Every row gives one point. To make a cloud, some directions were put in groups of two or more. Within a group, all points are equally far from the middle, so they leave a hole (a ring in 2 directions, a hollow ball in 3). The other directions are filled evenly. Then the cloud was stretched, turned, moved and blurred a little. How many holes are there, and how many directions does each take, smallest first?

Cloud (22 x 3)
0:   2  -2  48
1:  -3  34 -13
2:  -4  15  39
3: -53 -58  -4
4: -40 -55 -17
5: -41  10  -3
6: -25  13 -27
7: -16 -54 -30
8:  21 -45 -58
9:  50  -6  -2
10: -13 -39 -49
11:  43 -26  -5
12:   4 -42  40
13:   4 -53 -38
14: -38  15  45
15: -54   5  12
16:  -3   5  47
17:  12 -47  20
18:   1  32   4
19:  16   9  30
20:   3 -58 -24
21: -39 -32 -30
Holes: 1 (2)

Cloud (28 x 4)
0: -70  14  25  -8
1: -40 -37  16 -16
2:  33 -24  -3  17
3: -50  18  46 -30
4: -48  57  16 -17
5:  47  25  24 -24
6: -58 -21  -2 -10
7: -22  38   2 -56
8:   2  38  42  42
9: -56  30  35 -28
10: -64  40  21  -3
11: -24 -11 -33 -39
12:   2 -32  29  16
13:  -4  22  34  51
14:  50  42  11  -3
15:  46  12  15 -34
16: -33  70   9   3
17:   9  24  56 -28
18:   0  -9 -13 -58
19: -48  19  -8  40
20: -34 -39  10 -19
21:  35 -27  -2   3
22:  20  14 -39  28
23:   4 -32  28  20
24: -36  29  40 -43
25: -17  33 -30 -43
26:  47  -8 -12   8
27:  34  -8   4 -45
Holes: 2 (2, 2)

Cloud (55 x 6)
0: -23  -4  13  11 -29 -29
1:  -4 -25   4  -1 -73  21
2: -27  18  34 -24  12   5
3: -46  33 -37 -12  22  14
4: -35 -31  34 -10  -4  -6
5:  23   1 -24  95 -24  35
6:  21 -46 -33  12  -1   8
7:  53  -9   1  70 -35   8
8: -31 -26   8 -27 -25 -14
9:  66 -22  -8 -50 -17 -13
10:   4  40   4 -11  46  38
11:  48  31  24   9   0  94
12:   6 -25 -29  45   7   6
13:  59 -21 -14  -7  -2   0
14:  13 -48  21  21  23  34
15:   9 -15  41  22 -73  -5
16:  65 -18  14  39 -26  -8
17:  16 -26  12  59  -9  42
18:  63  -5 -30 -24 -18  16
19: -25 -21  12  10  -4 -64
20: -34 -15   8 -24 -18  42
21:  35 -25 -20  -1  31   5
22:  21  14 -59 -27  20  53
23:  15  33   7 -22 -27   2
24: -30 -10 -12 -17 -33  27
25:  13  63 -16   5 -16 -35
26: -30  11  19  76  16  15
27:  -8  28 -52 -33  35  39
28: -15  39 -29   9 -40 -21
29:  36 -19 -13  48  -4   4
30: -45 -53   3 -27  -6  68
31:   7  -4  36  51 -46 -26
32: -12 -15  11 -38 -52   5
33:  19  62 -13  33  50  40
34:  37  -4   3  15  46  53
35: -19 -36 -21  -7 -55  32
36: -43  47  -4  37  12   1
37: -49   8 -27   5  -1 -36
38:  45 -55  14 -20   4 -23
39: -20  28  10 -14   8  52
40: -36 -32   0 -17 -16 -10
41: -29 -15 -25  -3 -41  25
42: -19 -29 -32  34 -30  47
43:  24 -30 -12  32  26  52
44: -29 -17  22 -14 -23  53
45:  38 -15 -12 -26  33  51
46:   7 -39 -25  18  21  -9
47:  33  33 -11  56  59 -27
48: -31   1   5 -45   1  22
49:  34  10  -5 -42 -18  54
50:  81  16  24   7 -22   4
51:  25   3 -40   6  56 -15
52: -42  23 -14  46  -4  25
53: -46  37  -8 -20  47  -8
54:   4 -61  21  -6  49  24
Holes: 1 (2)

Cloud (77 x 8)
0:   8  18  32 -39   9 -27   1 -37
1:   0  22  48 -44  33   5 -20 -45
2:  45 -12 -20 -10   1 -25  29  18
3: -43 -36 -45 -54 -32  36  -9 -26
4:   6  24   7  13  29 -17 -30   4
5:  17   8 -32   7  -5  22  30   8
6:  49  12  -8  12  35 -21  21 -38
7:  42  29  60  22  46  44 -24   0
8: -30 -10   7  20  42  25  58  11
9:  23 -17  30 -60 -26   8 -59  21
10:  12  30  27   8 -60 -10  61 -19
11: -20  32  14 -14  -2 -49 -17 -34
12: -26 -41  23 -42 -12 -57 -11   6
13:  39  58  43  -8  26  41  -8  -7
14: -32  32 -47   5 -41 -27  25 -21
15:   4 -26 -15  39 -20  -1  -6  24
16: -12  29 -27  -3 -21 -22  33   5
17:   3 -45 -21 -28  10 -15 -47  -4
18:   7 -21 -24 -86   1  16 -41  32
19: -41 -27  -3   1  23 -23  36 -26
20:  44   7   4 -17  42  22  -7  -4
21: -11 -21 -68 -58  -2   7  26 -35
22:  30  31  35  32  31  69  62 -11
23: -10 -54 -33   9 -43  16  40 -38
24: -23   9   7 -58  51  25  41 -36
25:  -5 -57  -4  16  10 -42 -43 -10
26: -43 -57  19  23   6  25 -45  21
27:  31 -45  21 -12   5 -21  59 -17
28:  -9 -23 -14 -29 -33  25  16  16
29:  37 -27 -13  -9  27   3 -23  73
30:  -4 -45  25 -13 -36 -55  57   4
31: -25 -32  16 -25  37 -15   1  30
32: -12 -29 -20 -20 -32  31 -62   9
33:  -9  21 -52 -56  49  -1  10 -27
34:  24  31 -33 -46 -12  48  17  69
35: -30  -5 -13   3  19 -31  43 -31
36:  -1 -39   1  29 -56 -58 -45  -1
37:  -5 -38  29 -12  20   6 -18 -27
38:  61  -7  13  -7 -57 -46 -26   1
39: -10 -39  29  11 -29 -23  63  36
40: -24  28  39  12  27  25 -21   9
41:  24 -34 -19 -16 -39 -46  11  28
42:  -6  14  51  -5  31   8 -37   1
43:  11  40 -32 -10  -7   2  26 -80
44:  44 -27  18   9 -27  62  46  13
45: -20  -7  23   4 -58  -8  86 -28
46:  28  -2  14  -3  20  48 -17 -14
47:  11  31 -20 -51 -59   0  52  -4
48:   4 -36 -48  40  25  -2  13 -12
49:   4  22  33 -83 -14   1 -32  33
50:  -6  23   7 -60 -12  -4 -24  47
51:  29  54  18  -8  25 -38  -8   2
52:  23  67 -16 -34 -55 -18  10   0
53:  28  50  38 -20 -21   5 -24 -22
54:  -5  69  21 -53 -58 -37   9 -44
55:   9 -63   7  -3  17  57  25  18
56:  77 -18 -24 -69  -3  -9  19 -53
57:  -1   4  41   4  17 -34   7 -33
58:  31  50  39 -40  36  10 -46 -12
59:  15 -10  12  23   0  22 -59  34
60:  29  11  31 -88 -26 -54  -5 -23
61:  23  -3 -55 -14  11  25  -3   4
62:   9 -70 -36   5  41 -42 -42 -19
63: -12 -57  35 -11  44 -26  41  -3
64:   1  39 -50 -32  33  60  23  12
65:  47 -10  36 -41 -11  -8 -64  22
66:   6 -39   9   6 -10 -12  44 -29
67: -37  14   5 -39  13 -36  16 -27
68:  30   3   6 -70   3 -12 -42   8
69: -51 -27 -34  14   1 -17  12 -72
70:  22 -60  36   3 -33  10 -19 -74
71:  15 -21  72 -44  42  22 -28 -12
72: -38  17  -6  16  19 -24  -3 -33
73:   6  14  59  -2  39 -34  30 -12
74: -35 -28 -11  11 -11 -28 -44 -90
75: -60 -71  -9   8 -32 -48 -22  36
76:  29 -27   0   0 -46  26  -4 -28
Holes: 0
